Each wall is flat, endless, passes through zero and stands at right angles to its row. A trip goes straight from one point to another. Which walls does it cross, in order?

Walls:
(1): [-39, -5]
(2): [-28, -5]
(3): [-5, 13]
(4): [64, 48]
(5): [25, -1]
Trips:
[-4, -60] to [-45, 16] -> 3
[2, -35] to [52, 18] -> 1, 2, 4
[21, 6] to [15, 13] -> 3
[-15, -93] to [-26, 48] -> 3, 4

Walls:
(1): [83, -81, 1, -2, -43, 67, -21, -10, 40]
(2): [19, -26, 26, 24, -51, 66, -18, -52, 49]
(3): [-5, 18, -3, -59, 25, 6, 13, 18, -3]
(4): [38, 40, 26, 23, -9, -20, -43, -56, 37]
(5): [82, 29, -51, 12, -8, -39, 23, 56, -2]
(6): [-15, 17, -7, 18, 31, 9, 99, -13, -91]
(7): [-82, -45, 46, -23, 56, 2, -15, -14, 1]
Trips:
[-7, -56, -8, 2, -10, 26, 35, 22, -17] to [23, -17, -20, -47, -58, -12, 96, -74, 27] -> 7, 3, 5, 4
[9, -34, -3, -30, 39, 1, -8, 7, 8] to [34, -38, -1, 1, -11, 32, 40, -1, 46] -> 2, 5, 7, 3
[-30, 42, 0, 15, -56, -30, -16, -7, 10] to [62, -6, 69, 5, -16, 42, -9, -57, 21] -> 1
[-50, 6, -39, -4, 38, 6, -15, -32, 5] to [-36, -72, 8, -5, -31, -91, 91, -4, -24] -> 3, 5
[-40, -37, 45, 76, 65, -26, -23, 69, 66] to [58, -30, -17, -12, 32, -32, -5, -9, -44] -> 5, 1, 6, 7, 3
[51, 4, -25, 32, -17, -37, -19, 14, 81] to [-41, -27, 60, -17, 22, -19, 2, -28, 10] -> 7, 5, 1, 3
[-64, 13, -29, -16, -18, -6, 27, 49, -24] to [-11, 17, -26, 30, -3, -24, 0, -31, -9] -> 7, 3, 4

Walls:
(1): [16, -48, 29, 83, -47, 73, -6, 0, -25, 10, -12, 9, 31, -54, -48, 56, -25, 0, 52, 29, 24, 30, -27, 2]
(2): [-27, 26, -42, -32, -14, 13, 11, 2, 17, 61, -5, -28, 32, 4, -4, 37, -65, 8, 24, -41, -13, 43, 37, -6]
(3): [-37, 16, 25, -17, 117, -33, -23, -7, 18, 3, -78, -27, 13, -27, -12, -55, -29, 7, 50, -9, 1, 19, 17, -92]
(4): [-27, -5, 29, 52, -28, -9, 51, 11, -19, -11, 4, 33, -9, -24, 6, 30, -35, 8, 12, 13, 19, 23, 24, -26]
(5): [54, 63, -11, 11, 20, 10, -1, -71, -33, 47, -20, -34, -3, -10, -28, 23, -32, 17, -5, 15, 38, 12, 20, -7]
(6): [14, -27, 22, 9, -11, -27, 52, 31, 87, 7, -16, -23, -36, 99, -34, -23, 69, -31, -22, -32, -37, 3, 47, 8]
(7): [27, 18, -27, -7, -44, -24, 8, -26, -37, -24, -47, 4, 69, 53, -2, -20, 59, -79, 2, 48, -41, -15, 35, -37]
(8): [-57, -8, 21, 26, 0, 68, -90, 30, -51, 21, 0, -38, 73, 17, -13, 62, -6, -9, 12, -19, -11, 31, -19, 49]
Trips:
[8, 5, 66, -19, -43, -8, 14, 21, 102, -16, 16, 9, -3, 56, 4, -9, 0, -64, -26, 25, -33, 34, 29, -31] to [-43, -14, 6, -8, 26, 67, -30, 24, -31, 67, 71, -14, 30, -28, 0, -9, -12, 11, -21, -21, 74, 29, 27, -31] -> 2, 8, 7, 3, 1, 6, 5
[-5, 23, -5, 56, 62, 66, -8, 29, -29, 49, -65, 15, -68, -37, 29, 23, -8, 41, -36, -8, 70, -11, -53, -51] to [15, -6, 3, 71, -25, 21, 34, 5, -43, -23, 30, 10, 7, 44, 101, 32, 30, 8, -25, 30, -1, 40, -44, -1] -> 3, 5, 7
[60, 18, -36, 74, -37, -45, -36, -16, 5, -16, -9, 9, 6, -3, -6, 32, 28, -2, 18, -25, -31, -99, -1, 13] to [22, -45, 11, 11, -3, 7, 30, 36, 40, 47, -27, 32, 18, -58, -20, -20, -15, -29, -11, 56, -14, -49, 7, 15] -> 5, 4
[-22, 47, -6, 1, -1, -71, 31, 66, 34, -91, -21, -44, 17, -41, -2, 29, -22, -9, 35, -84, -3, 19, -27, -53] to [-47, 16, -42, -20, 19, 3, -40, -36, -8, 33, -25, -24, 28, -1, -37, 0, 3, 5, 0, 57, -50, -1, -2, -45] -> 6, 7, 8, 4, 5
[5, 14, 100, -5, -42, -11, 41, -32, -19, 11, 2, -43, 32, -68, -53, 26, 19, -73, 54, -7, -37, -46, 33, 57] to [23, 16, 8, -1, 54, 20, 10, 14, -37, -31, -38, 22, 14, 1, 23, -14, -23, -12, -39, -22, 58, -7, 28, -18] -> 6, 3, 8, 1

Walls:
(1): [70, -24, 9, -94, -5, -30, -76, -40, -57, -50, -2, -26, 47, 4, 22, -22, 45, 24, -4, -23, 14, -23, 26, -14, 15, -56, 35, -1, 22, 13, -52, -37, 1, -12, 32, -71, 21, -12, -8, -73, -1, 21, -50, 17, -46, -18, 15, 10]
(2): [-2, -14, -43, -19, -6, -21, -11, 31, -30, -1, -50, 8, 24, 6, 34, 76, -64, 39, -46, -30, 24, -17, 32, 59, -43, 28, -7, -53, -18, 1, 65, 50, 19, -10, 57, -58, 53, -13, 13, 73, 0, -39, 1, -47, -41, -14, -34, -17]
(3): [-9, -7, 30, -66, -47, 12, -16, 8, -24, 64, -26, -75, 9, -22, 32, 6, 33, -43, 25, -34, -8, 45, -12, -11, -63, 28, 79, 12, -71, -6, -4, 29, -33, -25, 5, -2, 47, 15, 6, 1, -17, 8, 30, 18, -5, 4, -14, 25]
(4): [-10, 47, 10, 36, 37, 18, -22, 22, 26, -34, 48, -67, 5, 83, 44, 41, -6, -32, -1, 5, -8, 25, -24, -20, 19, -47, -41, 36, 16, -66, -81, 60, 18, -7, 35, -66, -32, -6, -10, 16, 5, -10, 76, 6, -2, -17, 5, -42]
(5): [-5, 30, 11, -1, -4, 6, 41, -35, -53, 27, -35, -28, 28, -33, 20, 10, 33, -15, -50, -19, 46, 8, 6, -8, 5, -6, -9, -24, 31, -4, 26, 71, 65, 64, 81, 42, -1, 11, -10, 8, -25, -4, 20, -15, -20, -37, -36, 9]
(6): [-78, -56, 53, 34, 15, 10, 41, 28, -20, 28, 11, -30, -13, -70, 29, 34, -10, 10, -27, 10, 28, -45, -14, -60, -25, -45, -15, -46, 34, -7, -1, -73, -4, 2, -22, 5, -41, -67, 19, 37, 17, 44, -57, 7, -16, -21, 4, 16]
(7): [-3, -29, 70, -41, 64, -17, -23, 21, -75, 23, 21, -70, -17, -19, 2, -7, 7, 84, 59, -19, -13, -38, 11, 32, -15, 33, 65, -113, -1, 47, -12, 9, 73, -30, -32, 13, 36, 2, 40, 37, -13, -22, -71, -64, -71, -6, 16, -4]
(8): [41, -32, 11, 12, -31, -22, 33, 33, -22, -32, -30, -5, 72, -1, -58, 29, -14, -9, 41, -8, 13, -1, 12, 8, 15, -26, 38, -15, -1, -13, -29, 10, -35, -15, 29, -45, -51, -71, -39, 26, 49, 49, 19, 39, 43, -9, 10, -21]
Trips:
[28, 3, -5, 30, 25, 8, 21, -19, 57, -5, 45, -8, 12, -79, -20, 12, 10, 56, -31, 2, 12, -13, 47, 22, -14, 20, -71, 18, -13, -1, -21, 21, -17, 36, -8, -4, 4, 2, -4, -54, 11, 7, -78, -9, 61, -42, -2, 1] to [-7, -42, 42, 34, -81, -11, 69, -6, -7, -48, 6, -3, 26, 89, -10, 59, 18, -42, 22, 74, 19, -46, 17, 61, -7, 48, -12, 23, -14, -40, 22, 25, -17, 32, -13, -20, -56, 29, -65, -10, 91, 22, -35, -7, -18, 6, 21, 35] -> 5, 8, 4, 6
[-45, -3, -13, -17, 70, 13, -3, 5, -36, -45, -47, -12, -57, 21, 33, 15, 0, 54, -22, -54, 1, 12, -19, -32, 35, -52, 21, 2, -24, 52, -27, -32, -59, -8, -8, 31, 8, 18, 27, 6, 8, 28, 64, 19, -16, 33, 2, 29] to [10, -29, 12, -57, -51, 43, 22, 11, -26, -25, -38, -3, -19, 2, 52, -61, 30, 34, 62, -55, 60, 47, -6, -43, 49, 18, 20, 20, 16, 37, 17, -17, 22, 18, 33, -45, -31, -8, -29, 35, -3, 84, -11, 76, 33, -32, 32, -28] -> 8, 4, 7, 5
[44, 34, -27, 34, 17, -14, 46, -49, -53, 4, 3, -37, 16, 13, 15, 39, 4, 48, 7, 121, -28, -4, 54, -31, 46, 18, 32, -9, 21, -14, 17, 12, 70, -66, 13, -2, 11, -5, 19, -95, -26, 11, -16, -26, 12, -21, 38, 1] to [-29, 19, 22, -19, 22, -41, 47, -12, 54, 9, 35, 6, -56, 8, 12, 47, 46, 41, -45, -40, -19, 17, -10, 49, 1, 74, 1, 45, 42, -20, 43, -8, -31, 15, -18, 20, -48, -36, 35, -4, 37, -6, -13, 7, 34, -58, 81, 64] -> 4, 6, 1, 5, 7
[-27, -33, 36, -51, 35, -13, 90, 14, 42, -50, 13, 57, -21, -16, -4, 27, -68, 52, -15, 22, 6, 2, 31, -23, -43, 34, -38, -29, -3, 35, -31, -23, -2, -23, -56, 68, -30, 54, 18, 19, -63, 26, 7, -18, 30, 14, 38, 47] to [-4, 6, 9, -58, -9, -35, 18, 1, -7, -1, 31, -25, -9, -41, 35, 29, -53, -7, -2, -14, -34, 64, -1, 22, -15, 14, -38, -8, -12, -20, 58, 1, 35, -18, -47, 31, -15, -48, 27, 34, -35, -5, 21, 20, 28, 29, 39, -45] -> 2, 3

Walls:
(1): [25, 46, -33, 26, 7, -5, 17, -43, -6, 74, -22, 24, 2, 21, -70, -1, 4, 103, 16, 46, 21, -70, 27, 0, -17, -6, -56, 16, 0, 57, 24, -61, -11, 26, -8, -40, 29, -24, 55, -81, -56, 30, 15, 41, -4, 17, -24, -14]
(2): [25, 41, -38, 47, -25, -21, -5, -4, 50, -27, 42, 6, -27, 69, -36, -10, -38, 11, 37, -15, 26, 21, -14, -5, -41, -19, 72, -3, 45, -43, 20, 24, 28, 24, 41, 14, 9, 8, -7, 12, 1, -1, -11, 36, -21, -16, 8, -35]
(3): [22, -12, -16, -61, 3, 8, -3, -17, 37, 28, 41, -11, 60, 13, -23, 52, -46, 18, -7, 16, 52, -33, 22, 38, -15, -21, 59, 8, -26, 93, 13, -62, -14, 45, -99, -20, 19, -19, 19, 61, 15, -3, -50, 52, -32, -39, -38, 21]
(4): [-68, -36, -38, 2, 33, 4, 18, 42, -1, -38, 21, 20, -22, -37, 56, 55, -12, -40, 2, 14, -20, 1, -30, 27, -23, 12, -1, -58, -38, -65, -33, 59, -49, 21, -16, 8, -33, -2, 56, 42, -30, -52, -7, -37, 27, -23, -25, 58]
(5): [-11, -53, -39, -22, 19, 33, -59, 23, -25, -26, 19, 38, -42, 4, 6, 22, -9, 10, 15, -3, 27, -17, -16, 6, -27, -19, 35, 29, -66, 12, 15, -32, 7, 47, 32, -19, 16, 10, -2, 27, -7, 10, -4, -6, 30, 45, 24, -69]
(6): [-36, -54, 27, -11, -7, 27, 10, 36, 6, 70, 16, 27, -16, 51, 35, -7, -10, 16, 31, -81, -71, -56, 25, 18, -6, 2, -19, -1, -56, 6, -21, 10, 23, -12, 6, -38, 40, -39, 55, -15, 26, -16, -38, 15, 19, 23, 50, 50]
(7): [8, 32, 21, 54, -11, 8, -35, 33, 25, 45, 26, 6, -71, 1, -12, -32, -13, -22, -16, -13, -6, -43, -14, 2, 18, -22, 34, 68, -15, -11, 12, -10, 12, 7, -5, -4, -53, 22, 42, -5, -45, 10, 76, 12, 5, -23, 6, -2]
(8): [20, -103, -10, -45, 76, 28, 36, 3, 22, -13, 38, -35, -20, -20, 16, 3, 28, -48, 30, 4, -71, 37, 97, 2, -18, -10, 13, -9, 20, -6, -21, -32, -64, -32, 18, 4, 22, -13, -1, 6, 40, 14, -11, 100, -35, -79, 32, 3]
(9): [24, -19, -45, 54, -34, -2, 44, 28, -2, -18, 31, 9, -6, -20, 35, 6, -17, 18, -9, -32, -36, -38, -42, -11, -24, -27, -13, -24, 4, -35, 52, -7, -13, -13, 34, -38, -26, -1, 2, -51, -17, -50, -11, 42, 36, -23, 44, 24]
Trips:
[-18, -24, -28, -33, 22, 29, 20, -24, -39, -24, -56, -22, 55, 6, 25, -25, 44, -21, 18, 37, -31, 18, 21, 0, 18, 11, 21, 5, 26, -39, 70, -8, -19, 51, 3, -14, -67, -34, -1, -22, 58, -10, 51, 46, 31, 7, 28, -82] to [45, 24, 33, 25, 81, 22, -34, 43, -64, 36, -8, -2, -5, -2, 38, 28, -28, 7, -43, 29, 29, 18, -3, -52, -41, 50, -93, -14, -19, 42, 80, -23, -108, 7, -57, 0, -11, 10, 18, 46, 60, -17, 26, -39, -21, 44, 33, 11] -> 1, 9, 4, 3, 8
[-76, -33, 11, 40, 41, -31, 10, -10, 22, 25, -18, 25, -27, -3, -23, 46, 36, 25, 14, 46, 121, 58, 13, 33, 57, 27, -44, -20, -32, 7, -13, -31, -65, -3, 28, 2, -19, -29, 30, 15, 27, 104, -43, -14, 51, -33, 6, 38] to [51, 67, 8, -14, -64, -50, 74, -17, 2, 23, -22, -3, -18, 15, 68, 66, -65, 13, 16, -55, 31, 20, -13, 52, -58, 7, -13, 30, 80, -63, -84, 24, 7, 10, -4, 21, -27, -57, 3, 30, -38, -35, -8, -7, 19, 23, -32, 48] -> 5, 8, 2, 1, 9, 3, 6
[-10, -11, -26, -75, -18, 8, -10, -17, 12, -37, 65, -31, 50, 42, 4, 5, 2, -19, 17, -25, -3, -72, 23, -39, -57, 12, 24, 49, 21, 14, 14, 36, 22, 6, 22, 12, 82, 28, 47, -20, -31, 31, 32, 69, 49, -20, -21, -52] to [-11, -2, -22, 49, 62, -76, -13, 4, 48, 55, 53, 23, 23, -20, -32, -8, -40, 36, -24, 17, 14, -3, -62, 34, -38, -13, 6, 6, -15, 17, 77, -1, 8, -14, 32, -73, -39, 4, -30, -32, -9, -10, -69, 16, -34, 37, 0, 20] -> 8
[-31, -23, 36, -84, 13, 6, -25, -14, -59, -30, -40, -12, -87, -4, 95, 33, -18, -14, 27, 15, 27, 0, 48, -23, -36, -39, -20, -30, -22, 38, 29, -82, -19, -22, 1, -38, 7, 36, -68, 17, -6, -33, 16, -15, 28, 37, -29, -9] to [-9, -9, 19, 5, 26, 35, -30, 54, 28, 62, 14, -36, -24, 13, -67, 49, 31, 64, -24, 21, 31, -18, 31, 73, -32, 60, -34, -33, 26, 7, 38, 4, -25, -58, -10, -43, 36, -23, -13, 14, 4, -45, 13, 7, -37, -59, 50, -2] -> 6, 1, 4, 5, 9

Walls:
(1): [-55, 54, 10, 50, 32, -24, -23, -31, 9, -32, -14, 43, -10, -25, 11, -60, -15, 0, -7, 19, -22, 6, -17, -39, -20, 16, -24, 11, -47, -60, -7, -56, -16, -33, 34, -5, 4, 0, 5, -28, -9, -34, 9, -22, 15, 25, -5, -9]
(2): [7, -49, 23, 25, 21, -38, -10, -25, -13, 24, -21, -3, -6, -38, 22, 30, 25, 1, -45, 32, -15, -48, -43, -41, 18, 29, -11, -44, -3, 12, -18, 29, 45, 54, -31, 11, -28, -14, -11, -4, -13, 12, -20, -5, 15, 0, 35, -14]
(3): [15, -20, 55, -20, -45, -34, 22, -5, -12, -2, -41, -29, 3, 12, -29, 42, 39, 37, 5, -24, -15, -37, -3, -12, -31, 70, -45, 0, 6, -31, -34, -21, -27, -16, 50, 2, 65, 16, -44, -94, -25, 30, -21, 12, 27, -14, -1, -40]
(4): [-37, -6, -25, 20, 30, -40, 12, -34, -21, -7, -3, 1, -38, 21, 5, -35, -17, 17, 32, 13, 29, -12, -9, -22, 3, 21, 1, 23, 3, -16, -10, -10, 41, 7, -37, 16, 32, -26, -70, 7, 18, 13, 2, 29, 32, 19, 3, 18]
(5): [7, -42, 17, 44, -9, -29, 4, -19, 121, 3, 8, -11, -19, -3, 19, 4, -3, -44, -64, -5, 18, -17, 16, -42, 9, 30, 20, -6, -14, 24, 22, 9, 26, -50, 6, 6, -41, 32, -45, -37, -17, 65, -16, 19, -20, -44, -12, 11]
(6): [5, 5, -38, 46, -20, -7, 9, -2, -23, -45, -21, 17, 12, 8, 15, -34, -11, 10, -16, 29, -54, 47, 48, -1, 27, 76, -2, -24, -5, -49, 5, -15, -29, -28, 13, 46, 9, 3, 23, -25, 20, -42, -27, -16, 33, 51, -1, 24]
(7): [31, -15, 7, -28, -30, -35, 19, -19, 33, 46, 2, -2, 4, -73, 19, 0, -1, -30, -4, -11, -19, 29, 29, 43, 29, 17, -42, 6, -22, 43, 30, 12, 41, 20, 9, 7, -47, 42, -36, 21, -15, -31, 0, -31, -36, 18, -2, -20]
(8): [19, -48, -7, 13, -47, 69, 58, 17, 27, -26, -12, -8, -34, 19, -26, 3, 59, -27, 7, -1, 42, -35, 24, 49, 13, 31, 70, -53, 29, -10, -14, 18, -8, -54, -11, -9, -10, -1, -23, 25, 44, 5, 7, 39, -7, 31, -33, 31]
Trips:
[-3, -9, 5, 14, 19, -3, 19, 13, -33, 13, -43, -13, 22, 38, -54, 11, -24, -29, 14, -13, -2, -13, 49, -35, 12, -13, 19, -11, 11, -4, 38, 11, -6, -19, -20, 16, -13, -4, -30, 31, -5, -33, 25, 12, 16, -2, -18, -41] to [1, 11, -51, 49, -8, -1, -22, -39, -1, -28, -4, 1, 60, -4, 26, 3, -36, -56, 5, -4, 9, -51, -14, 11, -58, 32, -4, 3, 25, -17, 5, -61, -34, 36, -6, -86, -12, -21, -14, 67, -1, -32, -24, -34, 0, 22, -20, -2] -> 1, 8
[-21, 54, 5, -45, -53, 35, -20, -25, -8, 13, 33, -34, -13, -9, -58, 38, 12, 7, 62, -7, 16, 18, -4, -56, -23, -29, 41, 21, -8, 30, 4, 7, -1, 14, -12, -10, 18, -33, 32, 50, -50, 23, -18, 5, -34, 40, -3, -23] to [9, -13, 3, 17, -22, -58, -14, 0, 4, -16, 29, 44, -16, -17, 29, -2, -27, -56, -56, -4, -16, -47, -28, 17, 24, 1, 27, 24, 11, -40, -24, 16, -27, 31, -22, 13, -13, 9, 32, 21, -15, -30, -31, -24, -22, 0, -18, -21] -> 7, 2, 1, 5, 6
[5, 9, 33, 25, -11, 6, 44, 10, 0, 24, -20, 4, -34, 8, 29, 19, 30, -2, 15, -11, 0, -14, -29, -19, -26, -17, 5, 23, 29, -23, 21, 10, -6, -12, 33, -8, 12, 36, 13, -53, -24, 55, -5, 24, 20, -11, -33, -30] to [-33, -6, -1, -17, 25, 4, 9, -29, 5, 21, -80, 45, -8, 2, 0, -28, -16, 56, -32, 32, -5, -2, -31, -23, 15, 38, -13, -2, 62, -31, 0, -27, -62, -2, 19, -4, 3, 38, 25, -30, -1, 33, 5, 10, -53, 15, -22, 37] -> 6, 2, 8, 4
[21, -24, -14, 24, 3, -40, 16, 47, -1, -17, -1, 27, -5, -25, 2, 7, -14, 2, 31, 27, -12, -17, -3, 6, 13, 11, -29, 33, -7, 41, -6, 7, 13, 53, 19, 3, 13, -48, 1, -12, -1, 12, -47, 27, 8, 20, -24, -3] to [-29, -15, -27, 13, -68, -17, 8, -41, 32, 22, -4, 4, 23, -5, -6, 22, -26, -51, -12, 4, -9, 19, -29, -7, 63, -38, -21, -4, -22, 48, 42, 27, -52, 5, 6, -6, 42, -4, -20, 22, 4, -34, 9, -44, 16, -18, 7, 8] -> 3, 5, 4, 6, 2
[49, 35, -48, -3, 47, -9, -68, 5, 39, -2, 15, -6, 18, 30, -8, -6, -25, -5, -31, 6, 5, 14, -68, 32, -6, -2, -14, -27, -7, -17, -16, 24, -3, 20, 32, 32, 34, 6, -4, -9, 8, -86, -30, 28, -7, 13, -17, -10] to [-15, 6, 41, -9, -18, 21, -2, -6, 2, 6, 19, -13, -12, 40, -71, 46, 13, 35, 43, 12, 14, -26, -24, 5, -23, -15, 22, 48, -25, 32, -32, 6, 4, -20, -25, 66, 40, -26, -78, -31, -36, 4, -26, -41, 12, -2, 13, 25] -> 4, 3, 6, 1, 8
[-10, 3, 9, -68, 25, -26, -16, 5, 8, 16, 38, -24, -14, 8, 19, -5, -14, 44, 6, 44, 20, -64, -36, -19, -3, -37, 8, 29, -2, -55, -12, -11, -40, -33, 18, 2, -3, 11, 38, 12, -45, -1, 62, -15, 2, -12, 15, -4] to [-3, 22, -18, -55, -48, 18, 16, 53, -13, -60, -35, -13, 9, 27, 48, 19, 39, 4, 9, 8, 33, 3, 6, -16, -47, -31, -1, -26, -31, -34, 12, -17, 44, -7, 0, -1, 22, 83, -11, -28, -14, 4, 15, -3, 25, -21, -68, -3] -> 8, 1
